Each wall is flat, endless, passes through zero and stands at right angles to its row. A trip goes straight from one point to another. Which walls does it cross, in order?

Walls:
(1): [12 25]
(2): [ -3 -85]
(3): [-21  -1]
Trips:
[-69 -16] to [39 14] -> 2, 1, 3
[11 23] to [29 22] -> none
[5 4] to [-38  88] -> 3
[-69  -4] to [ 12 -44] -> 3
[ 9 33] to [95  9] -> none
[53  7] to [-50  13] -> 3, 1
[11 17] to [-33 -16] -> 3, 1, 2
[ 67 -42] to [49 46] -> 1, 2
[-19  33] to [13 27] -> 3
[-19  -7] to [-12  14] -> 2, 1

Walls:
(1): [  5  21 -29  -3 -36  43 -34 -22 -34]
(2): [-95   6 -12   8  16  20 -18  16  34]
Trips:
[ -5 -11 -12 -16  26  -1  21  42 -15] to [-36   3  13 -17  30 -11   9 -37  40] -> none
[  0  23  -9 -45 -47  25 -40   3 -27] to [ 47   2 -10  22  26  -3 -42  50 -39] -> none
[  7 -16   1  42  -6 -33 -54 -16  -7] to [-36 -17 -36  11  25   0  15  54   5] -> 2, 1
[ 41  28 -14 -57   1   0 -18  23 -44] to [-21 -14  21 -18   8   7  15  42  -7] -> 1, 2
[ 25  -7  24  -5  -4 -24  19   9 -52] to [ 24  23  33 -29  26 -17   4   6  12] -> none
[ -6 -13  22   6 -38 -22  15  -7  19] to [-10   5 -11  -5  24  -3 -24 -41 -39] -> 1
[ 41 -44  66   9 -26 -28 -40  45 -41] to [ 35  -3  30   4 -34  12  12 -23 -23] -> 1

Walls:
(1): [ 35  27  45 -20 -21 -36 -55  37  -3  21   7  34  17 -13  36  28  11  -7
  49  15]
(2): [-15  11   1  15 -19 -17   0   5 -15  28 -15  20 -21   6  20  27 -20  -8
 -21  15]
(3): [ -3  23   0 -11  19  42   3 -14  -2 -19 -17   3 -28 -14 -13  37 -20  -8
  12  22]
(4): [-33 -40 -10  18  -9   3   5  -7  -2  10  32 -20  56 -17  11   2  28  45
 -44  16]
Trips:
[-19   3 -18  60  11  -9 -28  -9  29  25  11  21 -95  11  22  16 -31  -2
   9 -15] to [ 15  23 -20  27  58  20 -43   8  56 -12  21  47 -44  16  -8  18  -2 -38
   0  13] -> 1
[-30 -35  10 -40 -10 -22  14   7  19  -7   8  15  17  14   5  21  57 -12
  15 -64] to [ 16 -25   4 -43 -26   2  -7 -12  58  19 -16   5   8  20  15  73  30 -29
  -5  14] -> 2, 3, 4
[ 15 -18   8 -21  24  -5  -2   1 -21  -6 -24  38 -30  -5  31   3 -14 -23
  41   4] to [ 17   2   8   1 -17  32  23 -23   8 -31 -19 -10  12  -5  34 -13 -41 -14
 -42  24] -> 1, 4
[ 10  13  18  41 -14  37  18  27   4  -5 -66  13  11   7  34  29  -3  57
  27 -35] to [  0  25  12 -10  15 -26 -42  19 -47  36   9  39 -10  -1  -1 -32 -29 -28
 -28 -60] -> 3
[ 11 -28 -16 -47   7  42 -37  16 -17  34   0 -24 -32  27 -17   1 -41  -3
  12 -10] to [  0 -35   5 -13 -16   9  32  -4  -4   8 -24 -31  50  68  -8 -29 -33  41
   4 -54] -> 3, 4
[-19 -10  17  47 -14  12   7  -6   9  46 -16  18  -6 -80  17  18  46   9
  14  10] to [ 41 -26   4   0 -11  -7  -2  13  40 -28 -22  -2 -12 -39 -33  27   4  -2
  36  10] -> 2, 4
[ -5 -49  19  18 -29  -5  27  11  16 -24  -5  27  -9 -12   5 -28 -19 -29
  53  19] to [  6  33  -2  23   0 -15  13   5 -18 -33 -19  -5  -4  17 -12 -24  11 -10
 -23  34] -> 1, 2, 3
[-23 -18  -5  -1 -27 -49  33 -30  50   9  26  36   2  15  45 -37 -19 -16
  15  35] to [ 10 -40  17  -5  -1  15  11 -47  26  27  14  -4 -13 -12  24   5 -41 -43
   9  22] -> 4, 1, 3

Walls:
(1): [ 23 -43  -5 -26  -1 -41   0  43   2 -23  13 -31  12  -4  -3  30 -35 -16
 -39  23 -13  -7  49 -20 -45 -48  23  11 -15 -11   1 -21 -13   0   7   8
  -2 -15  68   8 -26  25  -1  17   0  -8 -36  -7]
(2): [ 48   4  16 -21   9 -17   9 -37 -36  23  12   1  12   5   9 -58  21   1
  31 -20  10  25 -38 -18   5 -44  24 -36 -14 -16  28 -18  37  33 -17  13
  -6 -18 -10  36 -39  10 -31  46  35  25  -1  -5]
(3): [-26 -16 -55  49  -5  11 -13   6  17 -52 -15  27  -1   3  -4  -2   9   2
   7  -4 -52 -35   3 -54  -8  34 -65 -70  50  -2 -22 -47 -26   8  54   0
   8 -32 -19  24 -51  75  38  31  23 -33 -25 -34]
(4): [ -2 -44  30   4  16 -19  23   2 -12   4 -12 -15  26  14 -30  20 -22  24
  -9  -7  24 -23 -22 -42 -17  30 -16 -33  -4 -24 -47  -7 -20   0  23  50
  -7  14   7  13  16  24 -19 -29 -19 -17   3   0]
(5): [  0  57 -21   7 -12  15 -16   0  -7   1 -36  -7  25 -10  22   5  21   6
 -10 -13  10   9  -1  14  -8 -11  -8  34   5 -10   4   9  35  16 -32  -2
 -23 -24   0  -2  20 -34  35 -14 -26 -51 -31  53]
(6): [ 13 -42  14   2  46  18 -15 -82   2   6  15 -11  17 -15 -27   4  23  14
  68  26 -11   8  15  11   0  35   7  22  13  16 -31 -13 -11 -53 -18  -8
  61  50 -43  -8 -12 -26 -17  -4 -20 -20  34  35]
Trips:
[-34  10 -17 -23 -14  55 -37  29   4  34 -12 -36  23  19  -4 -14 -19   2
 -20   8   2 -26   1 -31  13   4 -24  21  -8   7 -28 -26  37  21  14  13
 -58  23  12 -38   5 -34  16 -16 -30 -21 -32  15] to [ 11  17 -34 -23  -1  23  30  29   9  53 -23  20  31 -40 -20 -12   2  16
  56   8  -8 -18   1  36 -31  13  -9 -21   5  -3  25   2   9  12  31 -19
  35  20  28   5  46  -7   3 -10  10 -20 -50 -52] -> 1, 3, 4
[  9  -4  21  35  19  15 -21  34  -3 -12 -31  13  39 -15 -26  11  42 -32
 -35 -16  22  -7  19 -24 -23 -17  12  22  12   3  -4 -24  -4 -55  18 -18
 -28  12 -36 -15  38   4  -4 -40 -10 -19  -6  11] to [ 13 -32   2   9  -5  22 -18  21   4  14   7  -9   5   6  34   7  15   4
  47  43 -38  37   2 -27  41   2  -2  12  26  11  -9  47  -6  19   4 -24
  -5 -22  -7   1 -12   8   5  34 -61 -11 -15 -12] -> 3, 1, 4
[-10   7  -3   4  24 -12  20   0   1 -11 -11   9  30 -26   5   6 -23 -42
 -44  26  -3 -33  11   7   7  41  16 -38  12 -25   4  13 -11   4   4 -24
  17 -40 -15  -5  30  15 -20  23  61  25 -30  26] to [ -5   2 -53 -31  33  40  10  21 -18 -14  15 -12  -5 -12   2 -20 -50 -15
 -51  -8   3  15 -15   3  30  -8 -53  33  13  16  19   4  41  -7 -15  31
  26  -7  11  13  30   9  -5 -37 -14 -38 -36  16] -> 5, 4, 3
[ -7  30  18   1  19 -25 -32  52   9  10  -2  21  57  -9  -1 -16  -3  -2
 -45 -11 -11  41   2 -19  66  11  45 -15  31  -3 -10 -14  27 -24  22  10
 -11 -28   9 -29 -34 -20  41   7   1  -4   9   2] to [ -4   9 -16  67  14  16 -13  10  -1 -65 -19   7 -19  15  -7 -33  32  -6
  -5 -32 -45   4  56 -14  13   0  55  -1  34   7  17   6  10  -9  27 -14
   5   8  48 -15  -9  15 -47  -1 -12  -3  22  21] -> 2, 5, 6
[ 37  18  73 -75   1 -28 -22  -6  -8  -3  12  -7  14  16   8 -38   2  -4
 -49   8 -28   2   9 -37  49   0   6  -3  34  19  41   5   4 -34 -58 -26
  -5  25 -16  12   6   2 -18 -39 -30  33   7  -2] to [ 24  -6   3  14   4 -49  68 -55  17 -32  31   3  13  29 -57  -9   5  35
 -41 -29  60  -4 -40 -25  -6  11 -20 -43  18  11 -14 -40 -18   1  23   7
   0  15  65 -56  33  28   4 -40  -1 -17 -39  -7] -> 4, 1, 6, 3, 2
[ 19 -13   1 -14 -12 -12  -2  39  -4  11   0  44  11 -11  -4  14 -27 -11
  32  32   2  30  35 -14 -11 -24  -7  20  13 -66 -37  -8  -4  12  25  32
   6  11  21  21 -14  41  14 -22 -95  14  -3 -10] to [ -3 -49  46  29   3 -28  -7  62   7  -3  46 -13  11 -16 -26  41 -29   0
 -19  19  22 -17  26 -53 -12   4  17   8 -20  14 -20  -4  -1  28 -23 -15
  -1  -1   0  21   4  19  31  44  13  20  43  71] -> 3
[  2 -14  40 -59   4  26 -19 -30 -20  39 -34  35 -24  -5   8   0 -55  16
 -20   3  26 -16 -17 -53   2  16  13 -20 -21  -9   5   9  30   2  33  47
  54 -36  -2 -55  59  28 -52  53 -10 -35 -42 -27] to [ -8  -1 -32 -34  10  42  19 -13 -26 -20  -1  -8   5  29   2  42 -23 -11
  22  -9 -17  30 -17  -8  11  12  12  17  17  20  14  12 -30 -30   8  19
 -15  22  33  -4   9 -23 -14  31  -1   5  33  -6] -> 6, 2, 1, 4

Walls:
(1): [  1  16 -23 -43  14  29 -38  11   4  17  16  45  35  53 -30  22 -21  45
   9 -28  48  50 -20  22   2 -15 -37 -50  16  44 -18 -16  23 -11  -4   4
 -38   9   0  -3   8   0 -17  -5  35 -16  35  26]
(2): [ -4 -41  32  23  18 -22  13 -54  -6 -29  55 -16 -59 -40   3  15  57   2
  26 -37 -16  52  -3  11  17 -17 -67 -43   2 -15  44 -33  18 -39   0   8
 -16   6 -19  11 -19  16   2  18  14  29  14 -27]
(3): [-17 -45   5  41 -31  58  27  11   2  -1  36 -26   2 -36   2 -34  14 -27
  -4  10 -45 -17 -43  -8   4  43 -25   7   3  25 -53  27   3  12 -31  30
 -10  31   9 -39 -22   0   6 -15  19  52 -22  -9]
(4): [ -5  19  39   7 -19  -4 -33  -5   3  19 -18  -3  25 -46  35 -47  25 -44
 -69 -13 -61   2  45  34  14  12  23  -9  19  23   0 -45  44 -29  42   2
   2   6  39   9  14  59   3  -1 -13  10  24  26]
Trips:
[-22 -13  14  10  -1  -1  32  14  21  -9   7  12   1  -1  13 -48  26  -8
 -29 -34  33 -53  53 -33   4 -15 -13  32  65  35 -24  62 -69 -14  -5 -24
  -8 -20  -5 -23  29 -12  13   3  10 -27 -28   9] to [ 19  -6 -41  50  -4 -13 -42  16  24 -23 -39 -34  -5 -13 -35   7 -24  33
 -14   0 -44  14 -54  47  -1   9  20  14  -6  -5   3  43  46  15  26  28
  36  23 -23  11  10   3   5   5  -9  -3  19 -23] -> 4
[ 14 -45  13 -11   8  22  28 -15  35 -35   6  -2 -12 -28  -2  28 -10  29
  20  -7   1  33 -28   5   0 -29  -3  16 -46  14   9   8  46 -48  -5  24
  -6  -8 -50  38  11  27  19  11 -42 -35   8 -21] to [ -1 -41 -13 -11  21   2  12 -11  14  26  49  53  12  18 -43 -48 -23 -20
  51 -20 -46  29  44  17 -51  44   1 -43 -31 -32 -32  37 -79 -34 -14   9
   5  13   5  10   7   1 -46 -17 -17 -77 -59  95] -> 2, 3

Walls:
(1): [  2 -16  16   4  20  12  17 -31  -7  41  13 -25   6  17  -4 -10  -2   0
 -13   6  -3   2 -19  20   6  31  -7  11 -19  -4  14 -27  47  -1   8  11
   3  -6 -28   2 -11 -41 -14  30  36  -3  -7  -9]
(2): [  6  35 -26  19 -24 -33 -10  32  -9  19 -19 -36  11   6  38  -7  41 -54
  12 -14  19  -1  33  -5 -20 -24   5 -16   8  -3  41  53 -10 -10 -20 -57
  -8 -26  -5 -28  -2  22 -43 -22   3   6  10  39]
(3): [ 24 -25  15  18  19  15  30   4  14   4 -11   2   4  -6 -11 -31   4  12
 -14  42 -13 -42 -18   6 -10 -20  12  17   0  18 -15  -3  18  -9 -31 -30
  -2   4 -31  -6 -10 -23 -14   7  13 -24  12  22]
(4): [ 14   3  19  24 -38  -2   5   7 -13 -53 -19 -20   5   8  -9  20  13 -37
 -40  -6  -1 -32 -16 -17  18  41 -32  -6 -11  10 -33 -19  11   8 -15  13
 -14   5   8 -53 -26 -37 -25 -44 -13  -2  -5  15]
(5): [ 45 -47  -4  26  50   4   9 -10  -8  13   1  -7  25  38  -6 -24  47  -2
 -12  10 -18 -19  16  32  28   7 -17   2   6  -2  14 -11  22   4  21 -15
 -14  26 -21  25   2 -26  15 -19 -20 -10  35   3]
(6): [ 28  16   0 -25  23   6   4  -8  44 -11 -16   1  19  -8  14   5  -2 -19
   9  21  -3  -4   0   2  -3  12 -18 -16   3  10  13  34  10 -29  14 -12
  22  50  -8   0 -11 -13 -30   2   6   4   6   9]
Trips:
[ 32 -14  27   9  10   6   8  30 -19  -3  18  -9  35  -1 -11  -8   0   6
 -16  49  15  -3  -3  -1 -12   4 -23 -31 -13  29  35 -28 -14 -10  -2   6
   4  -9 -19 -26 -27 -50  15  19  25  12   8  -6] to [ 31  -6  -9  33   7  10  42 -18  12 -18  -4  14 -19 -75  11  54 -61 -21
  49   4   1 -14 -19 -25 -22  13  29   3   9  -9 -14 -35   0 -11   7 -28
 -20   5  33  17  -2   3 -22 -19 -12   1   9  11] -> 5, 1
[-19 -32 -27  10   0  -3  26  15   5  18   6  -1 -16  -3   3  18  14  -5
  13 -46 -25  -2  25   3 -42  16  12   0  -4  10  12  17   3   4  32  -7
 -22 -22  26  56   1  -7  48 -20 -24  -9 -59 -14] to [ -1  12  27 -17 -33 -12 -23  30   5  42   0  44  51  20 -19  16   7 -18
  24   1 -32 -16  12  23  -4 -17  -7  17  31  35 -14 -14 -10 -24   4 -32
 -16  12  37  37 -12  32  11  -1 -20  -2  -4 -13] -> 2, 6
[-18  19 -20  21  -6 -24  49  17  26 -29  -1   6  29  28 -11 -12   2  12
 -37 -12  31  -6 -16  -1  -6   4  -3  17  11  13 -46 -18 -20  -1   6   7
   3  35 -39  14   4   4  43  27  -9  33   9 -27] to [-13 -16 -13  12  10  27 -15   8  -2 -29   6 -27  12   7  56  -7 -30   7
 -10   9 -25 -17  -8 -28  -7 -45  20   5 -12  44  10 -10  15  -2   0   9
 -18  13 -10  12  -6  42  -1 -10  -5 -16  -8  12] -> 4, 5, 2
[  3   4 -24  41  -3 -45  20 -10  20 -23   0  -2  28  14  -4  16 -17  -4
  29  11 -16 -38  61 -24 -13   9  -3   3  -9  -3  15  11  -2 -22 -13 -27
  43 -16 -18   9  44  16  12  -8  15  -7 -30 -29] to [  0 -14  -3 -23  16  27 -23 -36 -26  18  27  31  25  -2   4 -17   2 -17
 -16  10 -32  41  68  24   8  49 -33   9  53 -21   1 -10 -14  17  10 -60
 -23 -11 -27  43 -24  -8 -41   0 -17  11  23  26] -> 5, 3, 1
[-16 -11  26  -9  13 -13  12  -7  -9  25  26   1  24  -9  -6  18  12  32
  -2  42  -1 -14  18 -10 -14  -6 -38  45  19 -48  -8  28 -20  14  26   4
  38   5 -11  -5 -22   2  29  20  31 -14 -48  12] to [ 15 -25  -6 -21  -7  -9 -12 -15   1  33 -43 -17  -5 -16  -6 -36 -32 -15
  25   5  52 -39  36  -9 -28  32 -18  -2  24  15  -9  -2 -14   2   6 -30
 -23  -3 -37 -27 -52 -17   1 -40   3 -27  16   0] -> 5, 2, 4
[  4  -3  -7 -22  -2   0 -31 -21  31  -9  -9  -8   7   0  11 -21  14  -7
 -85  -3 -20   8   5  37  42  -9 -22  32  -5 -24   1 -21  27 -14  11   0
  23  22   6  10 -48   1   8 -12 -22 -14 -23 -12] to [ 16 -27  14 -18   2  -9 -21  19 -18  11  -5  -1  15  -9  -6   0 -31  26
 -15 -28   6 -17  -6 -26  17  58  33  -1   6  34  14  32   7   4  18   7
 -19 -21 -29   8 -56  26 -16  18  -6 -29 -57 -20] -> 3, 5, 6

Walls:
(1): [ 11 -44  40  24  -7  42 -15 -39 -26 -16 -41 -11  41  19  50 -39  36 -43
 -25  -6 -68  21  14  11  26 -16  -9 -20 -20  11   0  58   9  13 -13  56
 -35  -3  -7  40 -29  -3  -2  -5  26  36  -6  13]
(2): [-55 -14   3 -20   8 -10   1 -10   4 -23  10   2 -64   9 -29   6 -22 -41
  -1   3 -32 -28  -6  12 -17   0 -13 -13  26 -10 -18   9 -40  33 -22  58
 -32  26 -20  -1  -2   5  88  42   4 -25  -7 -24]
(3): [ 23  14 -11 -12 -16  -3  -8   5 -15  38  30  70   3 -13  39  35   1 -11
 -29  42 -43  11 -16 -23 -47 -16  -4  21 -17 -30 -32  10  13 -35  50  50
  -5  -2  11 -61  22  21 -41 -33  25  18  35  13]
Trips:
[ -6  -2   2 -14   4  15  45   1   4 -36  63  47 -13 -38  -3  13  21 -28
  -6  38  21  30 -23 -13  -2  18  71  44  20  -4 -30   8 -14 -18  30   6
   2 -58   6  25 -29  10 -15 -25 -49   3  -3  50] to [ -1 -10 -14  -2  37  33  29 -17  25  48  28 -32  14 -34 -52 -10  16  22
 -32  16  -2 -12 -15  41 -21  33  -8 -24  -2 -16 -18  30  33 -28   7  18
 -13  -1   4  11 -28 -49 -30   1  15   1  -2 -24] -> 1
[  3  14 -25 -23  39 -88 -15  27 -65  20  32  13  17   3 -24  41 -10  18
  41  14 -24 -11  65  -7   8  -3  -1 -35 -45 -62 -23   1 -37  19 -12  32
 -12  15 -27  12 -16  12  -8  58  35 -14 -30   6] to [-30  12  44 -15  22 -37  19 -40 -37  50  41 -25  -6 -11 -26  10  20   9
 -39  19   5  19  15  10  28  42  53 -24 -11  22 -29   4  -4 -35 -13   1
  47 -35  -8   0  10  -3 -19  -7  13  23  -4  29] -> 2
[  9 -13  36 -26   3 -26   0 -56  -1 -33   7  66 -30 -17  34 -90   1  42
 -55  30   0  -7 -51  -6  23 -38  28 -19 -28  -3 -46  15 -43 -33 -43 -37
  -5  82 -45 -13  16 -34 -77  21  18   0  50  13] to [-30  20  21 -16  38 -42  -5  -5  31  42  13 -28  -2  -4  -2 -16  13 -74
  63 -62   9  -4  -3  10  40  -7  12  34  26  34 -27  70 -37  -5  16  21
  37 -38 -17 -21 -50  32  14  -1 -20 -11 -37  40] -> 2, 3
[ 24  50   1 -18 -35  22 -45 -10  -2   9  16  34  22  34  31  26  45  25
 -28  29 -20  30  22   8 -48 -24  35   7   5  33 -26   4   4   9 -25 -64
  48  17  39  -2  21   8 -31 -26  -9 -45 -18  19] to [ -3 -16 -35  13 -13 -49 -48 -13 -43 -62   4  63  -2   6  -3  64 -20  29
 -17 -40  51  17  -4   7 -13 -10  17  13  -6 -20 -55 -72  60   5 -14 -37
  -1  -7  -3   7   7   8  76   7 -26  18 -17  34] -> 3, 2

Walls:
(1): [ -1  13  -3  28 -28 -54  30   4 -16 -18 -25 -42 -10  -5 -46  28 -10   4
   4  47   5  69 -21  26 -56 -24 -71  50   3  22  39 -52   0   0  -6 -59
   4  -9  39  -7  30  19 -50  12 -23  13  16 -59]
(2): [ 15  15  -5 -53  -9  20  66 -15   6  41  39 -30   1  -2  26  34   1  21
 -29  -7  -6  12 -29   0 -17 -22 -20   7  43  -1   5   8  69  -9  39 -49
  61  10  41  19  28 -17  15 -16   7  49  -8 -16]
(3): [-28  -2 -22  15  30 -13  25 -11  -9  -9   2  -3  13  21 -24 -40 -19  33
 -16  57 -18 -17  41 -20  45  33  16  18  -4  19  -6 -22 -36  20  29 -37
  11 -17 -12  26  17  18 -19   9  11 -14  -2  11]
(4): [  7 -14   1 -35  16 -38   5 -24 -56   0  42  15   7   5  20   5  -8  -8
 -41 -26 -27  18 -36  17   2   2  64 -12  13  10 -14 -45 -25   0  -6   1
   9 -18  45  -7  17  -3  41 -30  11 -22 -19 -27]
(5): [ 15 -22   9 -36 -15 -53  20  10  38 -13 -29  66  27  12  -4  28  11  -8
 -50   4 -40   6 -23  31  -2 -21 -15  -5 -30 -31 -47  25 -10 -31   3  11
 -55 -34 -10 -22  17  -3  40 -35 -25 -23  -4 -63]
(6): [ 19 -20  15 -12 -46 -31 -54  -4   0 -54 -38  -5 -25  -8 -27  29  17  -7
 -11  15  69  11  35 -15 -14 -39  -1 -38  -8  22 -18  38 -33 -40 -37 -32
 -38 -40 -25   5  11  12  13  29  17  14  -2 -58]
(7): [ 16  -2 -16 -43 -17  42  -8 -46  14 -41 -41  13 -58   7  11  10  20 -12
 -25 -31  41  13 -24  -5 -46  22 -13  -2 -15  46  57  -9  11  11 -40  -9
  22 -15  11 -31  16  19 -34  -2  -3  58  16  95]
(8): [-16 -28  -3  34  44 -14 -36  40  48 -44 -14   4  -2  24   5  -6  -4  -6
  33 -19  10 -19  61  -1   0 -42  13 -29 -15   7 -66   0  73   6 -29  12
  -7 -17  31   1 -10   6   0  37 -18   6  29  11]
(9): [ 55   3 -24 -71   5   2  49 -10  25  32 -45  -8  24  24 -18 -36   2  -7
  -7  15 -18  22  65 -13 -18   0  26  -4  29  28  -6 -37  -2  12  28   1
  49 -37  45 -43   9 -48 -27  -5   0  17 -21   4]
(10): [-30  -8   1  39 -25   0  22 -40  12  23  31   0 -39   8  -7 -15  -7 -17
 -34 -35  -5 -24 -75 -20 -36 -19 -23 -23 -15  12  -4   7  39  57 -37  24
   4 -27 -14  21  -6  39   3  35  35 -18  33  -6]
(11): [  7   4  24   7 -17  12   7  -4  14  14  36  17 -16 -12   7  -6  29  17
 -66  32 -22  56  -2  54 -21  -2  18  16  25 -46 -26  22 -57 -21 -17 -18
   0 -11 -34  -1 -28 -50 -10  12  29  26 -19 -28]
(12): [  2  -5  -8  -2 -49  10  16   0  -2 -10 -13  20   5  17  12 -52  -1   5
  30   6  20  23 -21  17  14  34  27 -37 -13  -2  -2   0   2 -41 -10  21
 -38  31 -28 -44  -6 -10  12  16  44  14 -23 -16]
Trips:
[-28 -38   2  -6  53   1  18 -21 -26   1 -42 -74 -27 -23  68  65  -5  11
  35 -17  -6   9 -23   1 -27  -7  -5 -26  26 -23 -10  17  12 -10 -15  29
 -10 -16 -31  32  19 -11  24  65  17 -29 -58   9] to [ -4 -35 -11  29 -65  30  44 -14   3 -20 -44 -11  24 -45  30  24   9   7
  11  76  -1   1   3 -33 -25  27 -15 -11  14  17   6 -15 -30  -2 -13  19
 -21 -37 -15 -17 -18 -13  24 -35  47  18  10   0] -> 12, 4, 8, 11, 7, 1, 2, 5, 9, 3, 10
[ -1  10  19  -7  -6   1  45  39  -4 -44  -3  -5  -7  -4  26  26  -9 -31
 -13 -24  49 -38  12 -31 -11 -53 -21  -2  19  -4  27  16  34  17 -60 -14
  21  -6   1 -23  38 -18  26  14  26 -26   9  -8] to [ 31 -22 -18 -28 -15  16  35 -26  28  -5 -10  30 -12 -19   1   8 -26  24
  -2 -17 -35  28  17  11  78 -31 -15  -4  29  -9 -17 -18 -19 -29   0   4
  78  24  19 -17  36  -8  11  17 -10   7  42 -16] -> 5, 9, 4, 10, 6, 11, 3, 8, 7

Walls:
(1): [-55 -23 -25  20   4   0  -9  -6  -9   9  -5   0 -22 -20 -49 -17  34 -35
 -24 -19  34 -47  -4   2  -1  15  68 -21   5  -5  14  74 -52 -13  -1  -8
  21 -14 -53 -55   6  23  27   3 -21 -24  53 -47]
(2): [-11  12  32 -60   1 -20 -22 -95 -21  -6 -10 -51 -23  25   1  -2   8  46
 -22  24 -46  -6  23 -23 -17 -62   9   3  17  23  18  15  39  27 -16 -32
  25  16 -67 -18   7 -19  30 -18 -25 -11  92   4]
(3): [ -1 -72 -26  31 -22 -31 -37  -6  49 -26 -19  -4 -49 -14 -46  -3 -19  17
  17   3   0  47   0 -49 -38 -45  -5  22   5 -13  18 -43 -73  26 -44 -29
 -22  13 -10  -1  15  -2  80  -8   2  -4  31  -2]
(4): [ 51  -9 -29  16 -13  15  12  38  25  59  29 -61 -15  25  24  11  -5 -15
  31  -8 -25 -57  11 -13 -44 -50   1  32  -1  -5   6 -26 -52   7 -34   9
   6 -30  26  12  37  68 -25 -24  22  41  26 -10]
(5): [ 12   5  17 -15 -24 -20   6 -11  66 -21  29   2 -40  -5 -32  40  46 -17
   2 -35 -10  11  26   6 -54  15  19  -8 -16  15   4 -12 -43   9  -4  -9
 -43  15  52 -17  11  58 -11 -42 -36  18 -18 -17]
(6): [ -1   3 -49   9 -28  17  76  -1  35 -39  -7 -34 -30  -8 -28 -19  24 -10
  20   8  27  10  36 -14   1  10  16  36  40 -34  10  19  15  15 -65   1
 -51  22  13  16   9   1 -13  13 -15  10   0  -9]
(7): [ 20  22  21 -26 -40 -10 -20  -5  -7   0 -61  10  15  10  15 -18 -25  34
  38  42   9 -56   9 -30 -19 -26  21 -17  36 -33 -16  47  28 -27  18   4
 -12   5 -19   1 -36 -38 -26  15  -5   8   6 -23]
(8): [-77  41  26 -35 -20 -70 -17  38  -3 -30 -65  56  -9  13 -34   3  20  34
  29 -56   9 -25  42  -1   8 -20   4 -32  21 -15  26 -40   2   8 -35  44
   8 -20 -32 -50 -23  39  28 -74 -27 -14  55  19]
(9): [ -9  19 -26  23 -19 -13 -31 -14  -6  36  59   0  10  27   8   4  24   2
   4 -16 -29  34 -58 -54 -30 -17 -15  24  46   8   0 -20  -7  47 -11  24
  -7 -21 -25 -24   7   6   4 -13   7  -2  20   8]
(10): [-20  25 -12  55 -56  31 -17  17 -21   1 -47 -29   1 -27  12  13  33  32
 -20  24 -26   3 -29  41   2  25  -2 -12 -24  11  24  -6  -4  32  57 -18
 -39  38  28 -38   3  10  58 -22  88  16   9 -23]
(11): [ 18  23 -11   4   1 -49  39 -24  13 -15  30  -2 -26  -3  13 -17   5 -23
 -57  47 -11 -32   3  -4  21   7 -29   4 -14 -15   5 -11  13   7  21   3
 -18 -15  -4  -9 -11   7  41 -53 -50  73 -20  11]
Trips:
[  7  12 -15  27 -30  25 -32 -12 -12 -13 -38 -15 -42  -3 -10  56  -6 -17
  16  41 -39  27  -7 -21 -39  58 -17  19 -34  62  38   5  24 -33  15 -13
 -56  25 -19   6 -43  38 -18  21 -12   9  17 -42] to [ -7 -23   4  44  -3 -20 -12  16 -18 -49  58 -54  15 -10  18 -17  36  24
  13   5  11  45  -4  -8 -83   7  -4 -37 -36   0 -41  34  -2  22 -21  22
  14 -24  -3  24  30 -30 -15 -19  13   0 -11  42] -> 9, 7, 4, 2, 10
[ 22 -64  53  -1  33  31 -13  -1 -32  10 -65 -39   0  39  38 -23   2 -21
 -10  25 -27  -7 -41 -61 -13  13  18 -40  21  -3 -18  -7  35 -45  34  11
   6 -22  15 -11  15 -29   6   0  41 -12  41  -2] to [  0 -30 -12  -8   0 -16   2  20 -10 -34  36  36 -27 -23  29  19 -14   6
  50  11  27  37 -14   7  -7 -35 -42  28 -34 -32  22  -1  22  23 -36  25
  16 -36 -17  53   4 -13 -18  34 -31  -4 -11 -62] -> 10, 3, 9, 2, 4, 6, 7
[-16 -45 -33 -46   6  31  15 -16  17  -8  16 -14   2  50   0   5  16 -44
  37  38  31 -19  -8  53  21  33 -51  24  -5 -22   5 -21   6  -4  11  26
 -94  29   4 -18  35 -21  -2  24 -47   0  14  11] to [ 56 -17  37 -44   7  24  -7 -31 -24  28  36  21 -24  23 -14  34 -18 -37
  41   9 -42  10  13 -26 -34 -12 -11  51 -32  18 -30   8 -16 -34 -56  -9
 -29  34 -46  16  -9 -15 -16  25  36  16  37   5] -> 4, 3, 2, 11, 9, 7, 6
